Rows are points. Any point is a mix of the corners, with weights that add up to 1. It lies inside the corners' shape when no weight is negative. Is each point inside? If not, which corners have a negative weight?
In the rows, 128 means zero.

Corners:
(1): [100  96  73]
(2): [148 166  90]
(3): [ 45 102 111]
(4): [168 140 107]
Points:
[98 99 86] -> outside (2)
[ 82 104 100] -> outside (2)
[118 120  83] -> inside
[120 145  90] -> outside (4)
[138 151  91] -> inside
[114 112  83] -> inside
[155 138  90] -> outside (3)
[ 73 118 100] -> outside (4)

Corners:
(1): [ 41 115 159 109  99 123]
(2): [152 181 173 108 167 179]
(3): [ 65 154 122  99 132  75]
(4): [114 100 133 123 104 107]
(5): [147 167 150 178 189 164]
(6): [ 62 122  94  92 128 132]
(7): [171 219 129 186 151 199]
Points:
[109 165 133 140 156 155] -> outside (4)
[ 84 138 133 100 134 113] -> outside (7)
[ 97 161 143 119 145 145] -> outside (4)
[ 83 111 150 109 120 141] -> outside (3, 7)
[111 139 149 133 130 130] -> outside (6)

Corners:
(1): [108 116 143 153  94  85 131 117]
(2): [ 89 196 144 160 190 150 173 181]
(3): [157 143 127 157 100 160 147 172]
(4): [121 114 194 164 211  91 229 219]
(5): [166 139  97 143 156 100 152 110]
(6): [113 157  62 124 152 182 211 185]
(7): [174  89  97 130  84 167  81  57]
(8): [142 124 136  91  87 144 132 106]
(9): [148 108 105 115 146 139 101 142]
Points:
[132 134 131 144 139 133 172 149] -> outside (9)
[145 119 121 138 107 141 129 120] -> inside
[137 132 126 139 137 140 143 129] -> inside
[102 176 138 155 168 129 191 177] -> outside (7, 9)
[139 119 127 133 133 126 154 146] -> outside (2)

Corners:
(1): [170  96 115 149 114 132 124 161  89  97 157]
(2): [149 137 142 163 147 130 156 136 153  46 175]
(3): [127  51 173 130 153  80  87 151 172 196 144]
(4): [148 140 188 204  70 161 109 195  83 204  75]
(5): [128  11 150  76 143 110 110 115 152 168 117]
(6): [122  41 194 102 127  60 148 106 156 157 139]
(7): [155 153 127 179 189 126 143 140  90  48 156]
(8): [143 129 152 143 136 137  69 168  99  86 160]
(9): [145 194 139 146 127 127 138 170 136 115 149]
(10): [166 166 145 151 190 135 157  66 133  70 182]
(11): [ 89 113 162 207  32 128 129 164  84 240  76]
(12): [167 139 103 119 141 107 128  85 153  64 135]
Points:
[132  93 159 162 128 118 130 140 109 136 138] -> outside (9, 12)
[132 112 154 159 120 119 124 143 126 139 137] -> inside
[148 105 133 147 158 116 122 127 133  95 161] -> outside (4, 6, 9)
[138 114 158 159 113 126 117 145 108 159 119] -> outside (2)
[144 105 151 142 131 114 130 137 135 131 136] -> outside (8)
[140 103 154 133 129 115 126 129 125 121 138] -> outside (3)
[150 117 155 140 141 118 128 133 129 112 146] -> outside (11)

Corners:
(1): [144  92 107 175 172 134  82 170 156  19 153 108 160 159]
(2): [103  96 136 149 136 146 106 111  96  77 138 125 144 118]
(3): [ 55 195 138 135 237  87 170 168  59 145  71 157 122 131]
(4): [133 155 140 132 175 144 172 162 181 142  82  97 123 168]
(5): [160  99 107  94  97 133 154 147  82  25  57 168 164  89]
(6): [138 108 122 155 177 142 142 159  92 148 136 138 149 134]
(7): [147  95 116  73 162 147  94 111 151 170 143 122 139  91]
(8): [ 52 145 172 120 147 147  77 173  77 169  79 140  66 141]
(9): [ 86 120 115 132 167 127 137 141 138 152 182 150 161 162]
(10): [121 110 172 138 188  76 103 162 122 157  96 176 183 115]
(11): [133 137 210 164 209 171  72 131 122 171 124 187 147 181]
(12): [157 113 129 157 187 154  98  91 173 149 100 162 170 178]
(13): [157  95 142  62  92  90 115  92 119  67 109 118 113 149]
(14): [165  66 145 168 161 165 147 144 230 153 201 122  78 116]
(15): [110 210 131 139 135 128  66 128  78 170 226 153 157 158]
Points:
[120 128 161 136 170 143  97 139 119 140 122 152 132 152] -> inside
[136 119 148 122 153 129 107 126 121 122 129 142 135 148] -> inside
[124 111 125 136 150 122 123 144 116  95 127 149 147 129] -> outside (4, 7, 11)
[109 100 139 135 155 127 122 136 123 101 126 149 132 137] -> outside (4, 6, 7, 15)
[119 113 152 158 191 145 118 148 147 152 129 143 132 141] -> outside (5, 13, 15)
[125 118 140 133 160 128 105 135 117 129 137 151 148 133] -> outside (4)

Corners:
(1): [177 164 115  58 136 148 171 143  89  92 149 151 200 119 151 157 186 114]
(2): [126 116 163 162 113  50 168  74  94 184 141  71 139 163 172  79 132 147]
(3): [106  63 103 139 113  79  85 149  83  79 119 110 100 132 123 136 206 126]
(4): [211 162  71 153 117 137 128  87  60 175  50 150 115 114 124 162 160 167]
(5): [146  86 178 152  92 150 104  98 145  81 110 172  82 159 116 152 171  64]
(6): [109 115 125 113 132  78 110  67 120 141 127 168 159 192 104 141  93  65]
(7): [195 145 105  67 131 126  99  45  98 141 156  88 146 198  81 101 148 117]
(8): [146 150  87 155  89  37 161  85 129 142 154  44  85 201  77 162 103 156]
(9): [111 122 164  91 150 134 117 130  71 185  48 126 148 144 111 147 154 151]
(10): [123  92 220 205 126 161 109 134 134  99 130  90 141 103 155  73 107  52]
(11): [109  61 104 205  79 175 189 137 148 104 114  54 161 140 134 117 101 119]
(12): [198  95 152 156 142 163  95  93 139 183 143 116 149 110  94 122  73 101]
(13): [ 80 187 121 131 179 159 172 117 135 144  68 146  83 216 147  83 104 113]
(14): [137 133 152 141 169 148 129  75  42  91 146 150 182 193 131 118 159 143]
(15): [192 104 176 148 133  75 149  72 151 107  85  94 202 146 171  69 104 161]
(16): [143 171 127 116 110 123 120  72 153 175 151 165 132 136  89 121 114 112]
(17): [146  75 189  93 113 151 115 156  90 113 123 135 122 129 100 106 117  91]
(18): [ 99 187 186  79 155  91 156  52 178 140 135 162  62 139 158 132  90  95]
(19): [148 143  71 176  63 134  98 146 112 160  73 135 104 117 162 152 117 152]
Points:
[163 133 132 110 130 136 135 109 109 128 131 129 154 140 126 132 140 114] -> inside
[134 125 135 137 122 134 131 109 125 124 112 124 121 144 128 127 124 111] -> outside (2)
[135 113 133 151 115 132 137 106 118 123 117 115 139 150 128 124 125 116] -> inside
[150 154 150 112 141 140 129 110 119 128 111 161 135 142 127 137 123 106] -> outside (2, 3, 7, 11)
[120 108 181 113 150 122 113  90 122 125 123 148 125 166 123  97 125  85] -> outside (1, 4, 8, 11, 19)
[130 109 142 156 123 124 120 112 129 124  98 133 121 141 126 124 117 115] -> outside (1, 2, 7)

Corners:
(1): [ 89 114  83 129 157 104 173 141 158 131  99  80 153  94  86 117 177  77
  28 192]
(2): [143  84 170 120 158 110 137 167 170 112 130 131 100 199 122 146 125 100
 175 112]
(3): [ 22 156 123 145 128 126 153 144  82 108 104  24 153 127 101 106 101  44
  39 157]
(4): [ 86 105 126 165 118 194  82 134  73 141 173 159  86 110 161  70 147 136
 157 135]
(5): [114 127 165 103 134 159 132 161 185 118  97 195 129 203  97 138 121 123
 128 108]
(6): [208 120  97 138 112 204 121 134  54 174 147 162  95 175 160 127 121 149
 153 105]
(7): [ 52 161  77 173 124  66 170  73  97 105  74 107 144 107 178  92 113  82
  90 143]
(8): [ 77 116 103 110 135 119 141 144 148 129  94  44 158  92 182  99  90 111
  55 165]
(9): [157 156 109 155 121 160 101 154  88 184 130 161 127 137 136  64 113 177
 200 106]
(10): [174 123 128  94 155 135  97 159 137 102 151 191 185 167  69 110  86  72
 125  72]
(11): [179 138 135 171 112 171  93 133  49  94 123 164 100 130 157  90  85 185
 172 133]
(12): [167 106 117  91 131 188 104 107  47 169  72 112  93 134 133  55 108 160
 142 132]
(13): [ 86  79 166 114 137 176 161 137 120 110 150 132 177 146 110 121  96 141
 198 104]
(14): [115 119 163 135 110 147 106 141  74 171  86 163 144 125 156 138 113 110
 157 160]
(15): [ 58 104 108 106  78  97 194 167 191 117 109  73 131  94 118 123 122  58
  86 149]
(16): [120 161 186  72 182 137 169 203 193  91 108 196 127 133 142 162 136  91
 145 112]
(17): [116 152 138  58 129  89 137 124 167 139 157 121 144 144 135 151 163 146
 110 139]
(18): [184 142 113 174 100 209  86 123 110 133 113 115 154 141 151  89 138 150
 173  51]
(19): [153  91 233  88 185  99 157 153 196 145 147 163 116 127 116 175 107 152
 119  64]
(20): [133  95 234  84 162  97 167 156 133 105 124 164 153 169 156 116 142 141
 121 115]
(21): [142 115 102 141  94 165  51 180  19 144 137 186  64 144 174 128 148 217
 191  86]
Points:
[139 127 131 131 128 152 118 146 111 123 121 142 132 137 134 111 120 133
 141 112] -> inside
[118 111 115 140 112 152 122 125 103 131 110 116 124 133 155 100 135 136
 128 136] -> outside (3, 9, 10, 16, 19)
[132 127 134 120 130 141 123 146 122 122 126 139 142 143 124 113 116 117
 130 110] -> inside
[120 129 125 128 123 141 130 147 117 142 120 127 130 131 134 100 118 128
 139 123] -> inside
[116 127 136 126 132 148 126 143 106 133 118 122 126 134 132 108 119 122
 125 120] -> inside
[134 119 131 121 135 148 139 138 131 121 123 123 137 142 131 115 120 114
 120 115] -> outside (9, 14, 21)

Corners:
(1): [120 144 146 165 112 140 137 111 100 223 138 128 144 154  86  98 137 130
 131 133]
(2): [142 127 142 106 169 153 121 192 131 144  96 135 165  95 125  98 146 116
 131 135]
(3): [193 132 127 111 126 158  62 154 122 115 130 108  55  92 117  81 144 140
 115 128]
(4): [110 148 116 122 115 115 137 132 134 145 111 125 126  83 114 141 128 105
 144 122]
(5): [119 160 146 142 110  93 151 181 141 107 115  89 144 100 144  92  84  83
 179 148]
(6): [136 120 132 128 134 140 146 115 131 140 129 128 146 126 143 115 125 119
 121 142]
(7): [115 148 147 134 118 131 133 109  60 171 113 104 123  77 130 105 163 124
 170 135]
(8): [137 152 147 124 112 141 104 131 145 117 109 130 115  97 137  95 133 123
 133 125]
(9): [152 163 114 108 104 138 149 139 109 120 114 139 124 156 115  79 132 108
 124 123]
(10): [117 122 146 129 133  56 161  91 109 133 112 139 158 142 162 233 149 116
 197 127]
(11): [112 140 145 249 109 104 146 120 122 123 117 121 138 145 130 155 156 133
 109 106]
(12): [132 134 142 115 189 100 139 101 116 181 108 140 139 146 148 140 176 201
 120 171]
(13): [121 155 150 123 132 143 159 138 138 113 146 143 146 124  72 100  81 110
 107 111]
(14): [149 118 115  96 132 120 106 162 142 103 158 162 129  85 106  88 123 213
  98 140]
(15): [127 134 127 131 158 111  78 134 123 132  93 113 145 132 138 125 156 222
 133 134]
(16): [143 128 124 163 148 108  79 146  94 138 108 133  61 143 151 129 152 167
 115 164]
(17): [132 139 151 125 104 145 163 186 130 123 132 113 134 137 126  86 116 101
 113 113]
(18): [157 133 154 130 148 149 150 164 104 137 116 130 135 123 153 192 133 118
 130 141]
(19): [135 133 121 140 123 139 147 129 120 108 112 132  94 114 136  98 142 133
 150 118]
(20): [146 117 139 101 172 137 127 147 129 112 111 153 116 138 102 115 164 200
  97 186]
(21): [110 150 123 154  90 105 120 118 113 106 205 114 144 130 131 118 139 112
 159 112]
Points:
[124 142 142 144 122 124 140 117 109 146 134 123 127 115 130 143 139 102
 147 119] -> outside (5, 9, 14, 15, 20)
[132 131 124 137 135 123 121 120 107 149 128 138 110 120 114 110 150 152
 127 141] -> outside (5, 8, 15, 17, 18)
[136 138 136 143 133 125 127 132 120 135 118 128 123 129 131 129 139 133
 133 135] -> outside (7, 14, 17)
[135 140 136 134 130 125 122 141 115 134 119 127 119 119 128 114 141 136
 134 135] -> outside (6)
[136 129 128 109 127 132 127 151 123 111 124 136 128 110 138 122 141 146
 131 131] -> outside (1, 3, 5, 11, 12, 13)
[141 138 137 136 127 133 120 137 118 141 126 125 118 121 123 113 139 135
 129 133] -> inside
[135 142 138 159 110 115 131 138 111 126 129 119 118 132 140 118 143 141
 136 123] -> outside (2, 4, 6, 13, 20)

Corners:
(1): [133 130  97 145 123 195 104 152 140  51 158 202 183 129  85  89  89 108
  88 146]
(2): [ 71 120 130 145 166 123 137  58 121 148 119  81 180 122 170  71 107 140
 133  80]
(3): [ 57 202 162 168 162 122 138 183 170  91 158  78  90  95  69  69  92  78
 136 135]
(4): [173 223 143 150 205 145 108  68 167 146 170 156  95 130  65 160 163 116
 139 117]
(5): [186 145 125  50 162  94 161 116  79  93 203 197 117 139 106 130 114 118
 116 143]
(6): [136 184 138 126  83 156  88 109 121 141  88 154  93  92 116 108 157 170
 149 110]
(7): [162 192 132 136 144 173 162 137 183 133 163 137 180 219  94  87 129  68
  95 172]
(8): [156  94 153 143 133  73 198 180  84 123 125 174  99 155  66 185 111 118
  85  90]
(9): [129 194 143 187 171 125 157 165  84  48 161 131  89 113  91 177 115  80
 164 167]
(10): [164  70  78 145 129 177 111 130  97  45 182  96  92 215 108 115  96  98
  86 156]
(11): [154 125  54 159  86 146  93  49 181 175  88 137 132 109  89  67 196 124
 108 115]
(12): [131  92 160  99 151  96 178 128  72 116 153 200  98 160 141  91 150  86
 108 168]
(13): [119 132 160 199 147 155  93 101 201 177 152 100 124 183  72  43  92 111
 165 161]
(14): [ 78  74  97 107  78 113 135 135  97 157 160 116 110 198 129 123 161 116
 168 152]
(15): [123 156  89 132 121 175 126 177 112 155  61 154 148 109 167  74  90  88
 169  76]
(16): [177  95  61 154 150 151  96 163  96 122  63 102  88 122 171 148 197 191
 166 135]
(17): [166 126 102 119 106 167 192 104 177 126 122 104 121 134 143 157 162 105
 136  62]
(18): [163  85  72 139 101 107 105 134 128  82 126 163 111 224 174 136 146 145
  66 150]
(19): [102 175  70  96 101 185 138  64 189 183  59 167 101 117 167 117  99 163
 114 108]
(20): [148  59 149 158 126  54 118 225  87 150 104  83  62 110 119 183 107 134
  98 144]
(21): [145  94 162  99 118  80 139 185 119  87  99 139 136 166  94 176 127  88
 120 158]
Points:
[140 161 124 136 152 143 143 103 139 123 127 141 118 137 119 118 132 114
 128 118] -> outside (1, 14, 20)
[157 138 130 105 119 141 149 110 125  97 166 180 116 191  99 140 121 108
 110 147] -> outside (2, 3, 11, 15, 16, 20)
[142 129 115 127 124 142 142 142 123 120 125 138 109 133 115 125 131 116
 134 131] -> outside (2, 4, 18)
[173 111  83 134 106 158  95 129  95 118 136 165  97 140 140 111 165 130
 150 136] -> outside (2, 3, 7, 8, 19, 21)
[136  70  97 125 116 128 143 127 110 112 122 127 118 143 125 138 134 127
 125 132] -> outside (3, 4, 6, 7, 15, 18)
[132 122 106 130 122 132 129 151 105 103 118 141 118 143 130 119 124 120
 119 138] -> outside (4, 13, 17)
[136 129 125 147 139 127 130 118 137 128 142 128 100 141 104 126 134 126
 125 126] -> outside (7, 15, 21)
[139 139 109 156 138 134 156 119 114 119 129 122 114 152 125 131 163 109
 132 102] -> outside (1, 5, 13, 19, 20, 21)
[119 162 126 131 144 141 140 124 132 133 122 151 130 123 109 101 124 115
 139 122] -> outside (10, 17, 18, 20)

Corners:
(1): [150  93 123  87 166 125 109 171 201  70 100 217 185 210  61 120  74 151
 106 190]
(2): [129  63  94 106 172 131  98 114 141 104  99 131  97 150  99  58  81  76
 166  78]
(3): [140 119 108 110 124 102 132 171 155  91 117 118 148 158  77 104 129  80
 130 169]
(4): [147 115 144  98 118 162 181 160 146 147 134 113  86 104 143 212 106 199
 125 165]
(5): [ 94 127 113 139 207  89 103 145 100  97  92 142 126 162 116 101 103 129
 156 149]
(6): [121 186 143 124 200  81  59  87 150  63  80 127 180  96 186  94  97 116
 157 146]
(7): [103  98 124 108 129 119  95 133 173  76 106 103 179 169  62  81 157 174
  85 175]
(8): [132 145 117 145 187 114  81 133 163 119 128 148 142 148 141 124 163 131
 211 121]
(9): [149 122 142 129  96  77 147  35 178 139 141 100  57 155 164 170  90 145
  98 160]
(10): [136 150 114 143 206 127  87 147 153  31  97 158 177 143  44 115 139 109
 158 105]
(11): [152  67  94 125 102  75 161  98 117  48 135 150 107 130 170 146  50 156
  93 134]
(12): [139 123 138  87 116  94 137 156 161  79 137 138  98 175 138 175 104 157
 101 108]
(13): [155 155 167 173 109 130 138 145 120 121 120 134 176 150 109 101 117 169
  56 107]
(14): [169 109  98 161  68  83 107 100 124 120  66  82 112 183 131 134  97 185
  92 112]
(15): [181 152 101 137 111 101 131 148 124 151 138 111 115 112 113 131 141 177
  34 128]
(16): [109 131 123 142  61 113 131 114 134 176  68 145 133  99 136 142 121 190
  64 126]
(17): [113 144  98 156 209 109  61 153 168  93 185  64 212 141  89 119 117  46
 143  90]
(18): [100 167  74  97 221 125 129  82 104  71 120 147 195 136 193 119  90  80
 169  92]
(19): [107  87  72 125 110 196  91 171 104  78 123 139 131 138 121 130 105 100
  79 208]
(20): [106 196  94 152 192 102 110 124 200  87 143  99 124 148 140 102 104 135
 178  97]
(21): [137 147 135 112  60  97 116 108 119 163 144 110  93 128 107 143  95 193
 120 128]
Points:
[129 119 115 114 160 118 103 144 161  92 132 132 121 146 105 125 109 127
 139 152] -> outside (13, 14, 16, 18)
[132 144 120 111 156  90 135 108 138 126 135 129  98 117 141 153  78 144
 126 113] -> outside (3, 7, 8, 13, 14, 19)
[138 107 123 122  98 115 118 154 120 100 119 116 113 135 117 146 107 165
  74 123] -> outside (1, 3, 8, 9, 18, 20)
[142 131 104 126 127 120 136 126 139 112 137 124 122 136 136 151  93 143
 101 116] -> outside (3, 5, 6, 7, 8)
[134 123 115 131 134 110 121 127 144  95 116 127 137 147 121 123 105 149
 113 133] -> inside

Corners:
(1): [192 134 111 104 133 154 124  92 158 123 116 146  92 146 113 134 150 149
 153 137]
(2): [129 145 121 138 125 118  66 118 131 133  87 117 121 117 152 127 107 120
 128 166]
(3): [115 108 122 131 126 122 152 118 107 151  92 110 115 113 135 110 103 148
 102 110]
(4): [136 145 116 136 111 105 147 158 200  97 150 119 119 138 148 120  92 111
 135 141]
(5): [125 121 107  95 225 128 129 114 120 160 131 109  92  21 152  85 118 153
 140 161]
(6): [113 140 120 147 121 104 166 138 136 107 138 116 162 137  86 147 114 107
 167 111]
(7): [110 107 143 192 149 150 136 121 121 116 124 187 109 147 108 135 171  94
 134 110]
(8): [112 118 114 126 114 123 138 149 117  97 148 180 103 104 150 141 151 118
 103  97]
(9): [103 134 161 189 140 131 106 110 165 117 155 153 114  78 146 137  99 143
 173 149]
(10): [169  95 143 109 137 135 166 120 212 115 137 139 193 132  99 124 108 141
 139 163]
(11): [106  90 144 123 130 100 127 193 109 115 110 107 107  87 154 131  96 131
 128 131]
(12): [120 129 138  97 116 108 143 112 109 143 137 124 105 133 109 139  90  87
  90  93]
(13): [122 140 130 100 128 138 126 118 119 114  97 107 128 144 131  88 140 106
 148 108]
(14): [104 129 160 111 125 135 157 135 100 168  84 145 120 135 125 132 114 128
 114 103]
(15): [122 137 163  99 141  90 128 125 138 145 131 119 116 139 136  63 123 101
 137 143]
(16): [143 132 103 149 124 129 117 173 117 134 146 103 131 131 141 112  96 138
 156 139]
(17): [119  94 118 138 119 136 172 151 143 107 138 136 120 135 125 130  89 116
 132 171]
(18): [118 127 122  91 135 140 109  99 129 125 156 138  95 149   7 142 184 122
 137  91]
(19): [118  79 111 103 135 119 145 116 147 131 147 118 157 133 144 142  99 124
 127 144]
(20): [112 132 161  94 132 112 151 142 118 120 138 124 114 136 133 131 126 131
  62 103]
(21): [111  85 156 144 134 147 138 112 114 135 140 165  93 115 132 106 222  92
 134 128]
Points:
[124 124 129 112 141 123 135 123 137 128 127 128 118 118 118 122 117 128
 127 129] -> outside (16, 21)
[135 112 135 120 136 127 145 126 154 125 130 132 138 121 120 121 119 130
 129 137] -> inside
[126 116 129 129 132 119 144 133 139 128 129 128 128 120 138 125 109 125
 129 135] -> outside (13, 18)
[112 118 136 133 133 124 137 135 133 128 130 134 126 119 128 124 119 124
 135 129] -> outside (1, 12)
[141 125 118 111 126 122 140 133 143 132 136 122 129 135 121 123 114 127
 128 135] -> outside (7, 9, 11, 13)
[116 118 132 122 130 119 141 135 127 127 131 128 122 126 122 120 125 110
 125 124] -> outside (1, 9)
[125 128 146 124 121 128 131 132 136 118 134 146 110 140 118 126 136 114
 120 120] -> outside (3, 5, 6, 19)

Corners:
(1): [131  35  47 177 249 167  88  54 183 175 120 142 113 137 187 102 128 127
 194 151]
(2): [131 121 142 144 145 189 130 123 111 177 132 177 165 112 159 157 173 166
 194 126]
(3): [139  95 156  96 174 128 200 102 122  76 149 115 143  73 169 127 161 135
 200 100]
(4): [140  87 129 130 127 159  73 114 168 141 123 173 185 109 236 142 130 197
 171 139]
(5): [140 129 158 103 110 168 109 187 114 189 131 126 107 143 101 155 101 100
 104 138]
(6): [171 113 124 134 142 129  86  85 137 116 131 123 107  90 145 139 144 158
 167 114]
(7): [ 81 123 128 150 152 199 134 129 132 147 171 171 139 199 159 135 112 153
 126 173]
(8): [118 117 109 120 172 159 152 109  90 124 161 192 119 102 168 136  88 128
 129 150]
(9): [ 93 161 143 144 178 163 158 174 125 197 121 123 130 122 115  83  74 125
 145  97]
(10): [ 95 118 137  63 141 157 124 107 138 113 126 124 127  83 114 165 164 105
  65  84]
(11): [148  82 108  84 122 145  58  96 138 180 109 101 125 153  70  56  99 203
 125 139]
(12): [205 117 159 127 165 129 105  86  94 132 114  88 173 105 227  69 141 126
 136  98]
(13): [199 200 152 131 128 174 156 132 160 174 111  99 137 100 101 154 128 155
 132 158]
(14): [144 138  65 109 116 124 149 139 169 187 156 141  81 113  77 146 137 133
 109 113]
(15): [122 114 151 115 156 164 137 118  84 126 158  97 176  97 199 129 120 175
 150 133]
(16): [ 88  48 154 139 193  92 131  87 115 127  47  41 157  94  80 102 154  45
  82 121]
(17): [116 121 148  88 205 112 176 141 147 125 119 124 125 139  96 126 102 197
 160 123]
(18): [ 43 157 119 101 127 172 177 147  83 123  71 115 142 216 104 144  70 150
 102 119]
(19): [ 92  49 116 149 133 166 143  91 149 168  75  97 136 167 139 120 114 151
 112  85]
(20): [130 108 103 141 135 160 130 103 146 162 122  98 174 147 100 141 100 139
 138  86]
(21): [185 145 101 131 146 171 128 169  93 104 146 145 160 113 113 120 149 192
 133 146]
Points:
[128  99 146 111 158 156 131 124 126 130 111 116 156 130 146 130 140 161
 141 131] -> outside (6, 8, 9, 14, 20)
[127 120 130 126 138 162 127 119 123 144 133 132 143 128 143 130 122 143
 128 128] -> outside (1, 17)
[123 107 130 125 159 151 128 117 123 151 121 114 144 118 137 119 124 141
 137 125] -> inside
[134 103 106 130 154 153 122 107 144 134 135 123 144 122 126 133 131 164
 123 140] -> outside (2, 3, 5, 9, 12, 18)
[117 114 128 111 136 167 129 143 118 148 158 162 132 118 146 139 124 175
 147 130] -> outside (1, 12, 13, 16, 18, 20)
